Each row of a before or after table is a point. The points were changed in one or more steps. Then noise was added and the rows were shuffled. The steps act on columns, c1 being the first. What was done? A step turns or swaps two columns, mirrors them in a line or flattens them onto one, adds a multiple of one to another, or multiplies or shifts one. Angles are multiples of 10 degrees, from the lower column toward the higher: turns from -170 to 170, lines from 10 to 170 but not 90. Use the fewest steps. Two steps may share a column if one is a turn and the other turns, adds or multiplies; they go together, in the order done. Otherwise the lowest column goes first.

Before (12 x 3):
[[  0 -25 -13]
 [  1  -2 -55]
 [-31  -6  -1]
 [-27  -8  20]
 [ 18   2 -30]
 [ 24 -35  -4]
 [ 67  15  -4]
 [ -9 -33 -26]
 [  7 -29  23]
 [ 63 -22 -27]
 [ -6 -45  14]
 [ 10  22 -47]]
After (12 x 3):
[[ -1 -31  25]
 [ 22  -4 -53]
 [ 64  13  20]
 [-31  -7  10]
 [ 23 -33   6]
 [ 25   1 -23]
 [-26  -5 -12]
 [ 66 -23  -8]
 [ -9 -43  14]
 [ 28  20 -42]
 [  0 -37 -28]
 [  4 -25 -12]]
Steps: turn c1 and c3 by 20 degrees

Before (14 x 6):
[[-13  16  46  -8   9   6]
 [-48  25 -69  -5   0 -30]
 [-75  29  -8  -1  55 -27]
 [ -2   3  -9   3  10  17]
 [-22  -3  12  -6  44  -8]
 [ 30  50 -22  16   4  -9]
 [-17 -27 -20  -2  13   1]
 [ -6 -21  16   2  22   4]
 [-25 -16  40 -31  61 -12]
 [  9 -13  11   0 -19  -7]
 [-11   7  36  11  21 -34]
 [-37 -22 -41  -1 -17 -28]
 [ 11 -63  13 -23 -18  -3]
 [ 19 -11  40  34  32  -3]]
After (14 x 6):
[[-74  31  -6  -1  85 -26]
 [ 12 -63  14 -21 -79  -2]
 [-11   7  36  13  30 -33]
 [  9 -14  12   0 -32  -8]
 [-16 -27 -19  -1 -16  -1]
 [ 16 -13  42  33  20  -4]
 [ 30  51 -21  17  55  -8]
 [ -2   4  -8   1  13  17]
 [-22  -3  11  -7  39  -7]
 [-36 -22 -42   0 -39 -29]
 [-49  25 -69  -7  23 -29]
 [-25 -16  41 -33  45 -13]
 [ -6 -24  15   4   1   4]
 [-12  18  46  -7  22   7]]
Steps: add 1 times c2 to c5

Before, 13 rows:
[[ 50  -6 -43 -12  10  11  24 -30  54]
 [-13  42 -47 -10   2  22 -51 -25  -5]
 [ 27  -4 -18  24  -8  -3 -10 -67  13]
 [ 11  -6   4  -7   0  20 -20  -7 -21]
 [ 11  15  -8 -29  16 -35 -39  -1   6]
 [ 12  10   8 -11 -19 -15   9   8   5]
 [-13  86 -26  13 -44 -34 -10  52  -8]
 [-28 -12  12 -47   6 -46   6 -52  -3]
 [ -4 -28 -21 -49 -10  -6 -38   1 -25]
 [  3 -43 -38 -22  39  25 -15 -17 -21]
 [-27   3 -20   0  19  15 -37  45 -13]
 [-79 -22  -8 -26  15  43 -34 -33  55]
 [ -7 -29 -15   0 -11 -22 -28  -1 -21]]
After (13 x 9):
[[  7  15 -11  11 -31  34 -40   6   6]
 [ 22 -23  77  10 -29 -50 -35  24  55]
 [ 16 -28   5 -10   2  21 -30   4 -20]
 [ 48  43   4   0 -10 -27 -50  23  -6]
 [ 37 -42 -10  34 -30 -27 -15  12 -23]
 [ 29  87   8 -41  21  43  -9 -46  -7]
 [ -7 -12  30  -3 -47  37   7  60  -4]
 [ 23 -27   0 -18 -46   5 -39  -1 -25]
 [ -8  10 -10 -19  -9  16   8  -5   4]
 [ 24   4  24  19  -5  -6 -37 -47 -13]
 [ 35  -5 -56   8 -13 -17  25  27  53]
 [ -8  -7 -10  -3  -5 -21 -19   3 -21]
 [ 13  -4 -30  -3  26  -8  -9  66  13]]
Steps: mirror c1 and c3 in the line at 130 degrees; mirror c4 and c5 in the line at 40 degrees; turn c6 and c8 by -170 degrees

Before, 13 rows:
[[-11  -9  -2 -31  19  13 -33  46 -24 -21 -15]
 [ 29 -36 -20 -29  41  -4   3  -1  33  16  39]
 [ 37   0  14 -10  24  47 -40  36  16  23  41]
 [ 46  29  28 -16  -4 -23  38 -26  33 -12   4]
 [ 33 -17  -7 -26   2  34   6  37 -46 -14   6]
 [ 28  10 -22   1 -31 -39 -41  36 -18  16  31]
 [ 13  14 -10  50 -20 -55 -22  28 -26   1 -20]
 [ -5   2  38  -5  11  -3  31  21  -2   0  28]
 [-40 -43  33 -23 -24 -32 -34 -39  11   1  12]
 [ 14  27  36  49  -8 -34  17 -27   1  41   3]
 [-27  29 -18 -33  33   5  -9  -3 -45  48 -20]
 [-26 -57  16 -28   5  -2  12  41  28  33 -31]
 [-32  -8 -39  40 -50 -28  15  49   2 -13 -45]]
After:
[[-41 -43  34 -24 -25 -32 -17 -39  12   2 -30]
 [ 15  28  38  48  -8 -33   0 -27   2  41  17]
 [ 37   0  16 -11  27  46 -47  36  17  22 -32]
 [ 47  28  26 -16  -4 -24   2 -25  34 -13  38]
 [ 30 -36 -21 -31  40  -4 -37  -2  34  15  10]
 [-26 -57  17 -29   4  -2  33  41  28  33   6]
 [-28  30 -19 -32  33   5  18  -3 -45  49 -12]
 [ 13  14 -10  50 -19 -56  17  26 -25   0 -24]
 [ -4   3  39  -6  11  -4 -23  21  -3   0  35]
 [ 27  10 -22   1 -31 -39 -38  36 -18  14 -36]
 [ 34 -16  -8 -27   2  34  -4  37 -46 -13   7]
 [-32  -8 -40  40 -50 -27  48  50   3 -14   8]
 [ -9  -9  -3 -31  19  15   8  44 -26 -20 -37]]
Steps: turn c7 and c11 by 80 degrees

Before (9 x 14):
[[ 35 -45 -35 -13  -5  61  10  27 -58  45 -15 -17  14 -41]
 [-20 -28  35   7  28 -11  19 -34  23 -30  19  19  -9   4]
 [-25  16   1  28  27  18 -48 -23 -42 -18  44 -44 -11   7]
 [-46  14  36  13  39 -21   7  -7  -4 -29  -3   7 -24  20]
 [ 20  -4 -16 -43  -8  38  -1 -14   9  38 -16  -3  -2 -24]
 [-20 -34  -8   1  12   8  19 -37  12   5 -33  -1 -29 -17]
 [-26 -25  28 -18  14  -5  31 -17   8  18  -4 -13 -14 -42]
 [-31   7  10  20   9  17   9   3 -25 -59  31 -19 -35 -11]
 [ -1 -35 -12 -28 -37  25  18 -15 -33  45  -8   1  -4 -14]]
After (9 x 14):
[[ 32  42 -35 -16 -39  61  22  28 -59  51 -15 -19  12  -4]
 [ 33  -9 -17 -40 -27  37   0 -16   3  28 -19  -4  15  -4]
 [ 29 -17  29 -16 -46  -7  60 -18 -21 -20  -8 -13  -9  15]
 [ 44  18 -11 -24 -18  23  37 -14 -45  13  -5   1   2 -40]
 [ 18 -25 -10  -1 -21   4  39 -34 -29 -32 -34  -1   8   9]
 [-11   8  35  14  20 -20  16  -7  12 -59  -2   6 -10  40]
 [-41  27  10  20 -11  18  18   3  -6 -61  29 -20   9   6]
 [-20 -29  34   9   4 -10  40 -37 -18 -30  20  20  -7  26]
 [ -7  48   0  30   8  17 -95 -22   3 -29  44 -44  -8  29]]
Steps: turn c1 and c13 by 140 degrees; turn c1 and c10 by -70 degrees; turn c2 and c9 by 70 degrees; swap c5 and c14; multiply c7 by 2

Before (12 x 20):
[[ 45 -16  22 -24 -21  28  32   8 -11 -24  -4  77 -19  15 -20 -24  -6  22
   25  26]
 [  7 -22  16 -22 -27  47  19  13 -26  41  12  95  -8 -17 -43 -36  22  35
   17  23]
 [ -3  11 -21  -2  19  20 -10  10 -17  15  -7 -30 -33  -8  -5 -55  -5 -44
    8  -4]
 [ 31 -24  38 -26  -6  71  54  -9 -26   5   7  48  16 -12 -24 -39  25   9
    0  -8]
 [ 11  15 -17  27 -55 -13 -19 -31 -11 -16 -18 -39   5 -11  28  39 -18  -3
   15   4]
 [-17 -17   0  38  -6  12 -14 -46 -25 -45   8 -13   4   8 -23  -1 -20 -27
    5   0]
 [-21 -27 -32  -2  -1  -9   9   6 -29  10  -8  -7  15  -1  33 -35  -7 -45
  -29  10]
 [-37  -8  29   3 -19 -28   8   4   1   5   6 -19 -18 -19  22 -27  13 -51
  -28   4]
 [-28 -29  -3   8 -14  18  11 -17 -31 -31  12 -33 -28 -24  23  20 -38  -7
    0   6]
 [  1  -9   1 -26  16  12 -42 -30  -3 -21  20 -38  15 -11  -2 -22 -43  -2
    4  18]
 [-27  10 -18 -13  22   1 -26  27 -25 -24  -3 -41  10 -10  11 -14  24 -26
   12  34]
 [ 49  -6  14  -1 -39  13  31  28 -42  14  -8  38 -14   0 -50 -22  16  46
  -27  31]]
After (12 x 20):
[[  1   5  -3 -25  15  12 -43  -4  -3 -20  20 -38  17 -10  -2 -21 -44  -3
    4  17]
 [ 31 -14 -43 -26  -6  70  55   8 -26   6   7  48  16 -12  -8 -40  25   9
    0  -8]
 [-36  -8 -19   3 -19 -29  10   5   1   5   5 -19 -19 -20  30 -28  14 -50
  -27   3]
 [-22 -22  41  -1  -1 -10   9  14 -28  10  -8  -6  16   0  20 -36  -7 -46
  -29  10]
 [ 49 -17 -30  -1 -39  13  30   9 -42  14  -8  39 -14   0 -42 -21  15  46
  -26  31]
 [-28 -15  11  10 -15  18  12   7 -30 -32  12 -33 -28 -26  21  21 -38  -7
    0   7]
 [ 45 -15 -28 -23 -21  27  32   7 -11 -24  -3  76 -18  15 -11 -24  -5  22
   26  26]
 [ -2   4  17  -2  18  21  -9  -2 -18  14  -6 -31 -32  -8 -13 -56  -5 -43
    8  -5]
 [ 11  25  25  27 -56 -13 -19 -14 -11 -17 -18 -38   7 -12  21  38 -17  -3
   14   4]
 [  8 -23 -29 -23 -27  47  19  12 -26  41  13  96  -9 -16 -35 -38  22  35
   17  24]
 [-28  -4  21 -14  22   1 -26   3 -25 -24  -3 -39  10 -10   5 -14  24 -25
   14  36]
 [-19   8  -9  38  -5  13 -14  -3 -24 -46   9 -12   5   8 -22  -1 -20 -26
    5   0]]
Steps: flatten c2 and c8 onto the line at 150 degrees; mirror c3 and c15 in the line at 80 degrees

Before (13 x 24):
[[ 10  25 -13  13   0  -1  -1   7   3 -34  -7   1  -1  -6   1   1  -5  12
    9  10  -2  -1  12 -16]
 [-19  -2  29  13  35  -5  -7  -4  -7  -2  -5  -3   4   3  18  13  10  13
    7 -15  -7   2 -10  -3]
 [  2   5 -10   9  14  -7 -27 -12   9  12 -10  -1  -3   9   0  27  16   4
    6   9   1 -30  -4 -17]
 [ 10   9   0   3   0 -12  -1   2   6  13  -1 -10   4  -1  -3   4  16  -2
   11  24  14   3  -2  12]
 [ 11  -3  -6  11  -3   1 -29  21  -7   1  -5   2   4   1  13  -2   5   4
   -3  16  10 -23  33 -14]
 [  5  -4  23   7  11  -4  -5  -4  19 -22   9   5   5   4  36   0   5  -1
   -2  21   2   1 -10 -10]
 [  2  17   2  12  -8   5 -13   1  25  15 -13   0   1 -12  -8   1 -11   6
    7  15  -8   3  -6 -19]
 [  2  12  -4  -2 -14   4  -2 -15  -6  14  -2   2   3 -19  -2  11  11  15
  -10  12  -7 -16  -9 -15]
 [  9  95  -1   5  -6  11 -17   5  -7  -2  -5   1  -7   8  -1   2  14   4
    3 -77 -13   3  -3 -10]
 [  3 -12  13  13  -8  -2 -19 -15   5  -7  22   3 -14 -24  -8   3   5 -35
    7  14  10   1  -9  10]
 [ 12  -6  -2   6   4  -6  -7   1  -4 -11  -6   1 -11   6 -10  -3   4 -33
  -26  22   1 -11  -9  62]
 [ 14  -8  -8   6 -10  -9 -14 -15   7  13 -10 -16  -3   3   4   6 -18  17
    9  18  15 -13  -6   5]
 [ 10  -2  27   5 -12  -8 -22 -16   2  -6  -9   4   0   6  -8   1   8   0
    4  23   4  -1  28   6]]
After, 13 rows:
[[  3  -3  13  13  -8  -3 -21 -15   5  -8  21   2 -13 -24  -6   2   6 -35
    8  14  29   0  -9   8]
 [ 11 -13  -2   3 -14  -9 -15 -13   6  11  -9 -16  -2   2   4   9 -19  19
    9  17  45 -12  -6   4]
 [ 10  14 -18  12   1   0  -1   8   4 -35 -11   2  -2  -5   1   3  -4  11
   11  12  -4   0  11 -15]
 [ 11  -8   1   6   5  -6 -10   2  -4 -12  -6   0 -13   7  -8  -1   3 -34
  -25  24   4 -10  -9  62]
 [-15  13  18  14  34  -5  -8  -5  -8  -1  -1  -2   3   5  20  15   7  13
    9 -15 -22   4 -12   0]
 [ 11  -5  -3  10  -4   1 -29  20  -5   2  -5   1   2   1  13  -2   3   5
   -3  18  27 -22  35 -14]
 [  2   9  -7  -1 -14   6  -3 -16  -6  14  -2   3   2 -18  -2  10  12  15
   -9  14 -22 -18  -9 -16]
 [  9  11  17   5 -13 -10 -22 -17   2  -6 -10   8   0   5  -7   0  10   0
    6  25  11  -1  29   6]
 [  8  83 -32   6  -7  13 -18   4  -6  -3  -6   2  -6   7  -4   4  15   5
    4 -76 -40   3  -2 -11]
 [  5   7  15   7  11  -4  -6  -1  19 -21   9   5   5   4  36  -3   4  -1
    0  20   7   0  -8 -11]
 [ 12   6  -3   3  -2 -11  -1   2   7  14  -2 -12   3  -1  -3   4  16  -1
   12  24  44   5  -3  15]
 [  1   1  -8   8  15  -5 -28 -12   9  13  -9  -2  -3   8   0  28  18   4
    6   8   2 -31  -3 -17]
 [  1  15  -5  12  -8   4 -13   0  23  16 -13  -1   0 -11 -10  -1 -11   7
    7  16 -22   3  -9 -19]]
Steps: turn c2 and c3 by -30 degrees; multiply c3 by 0.7; multiply c21 by 3
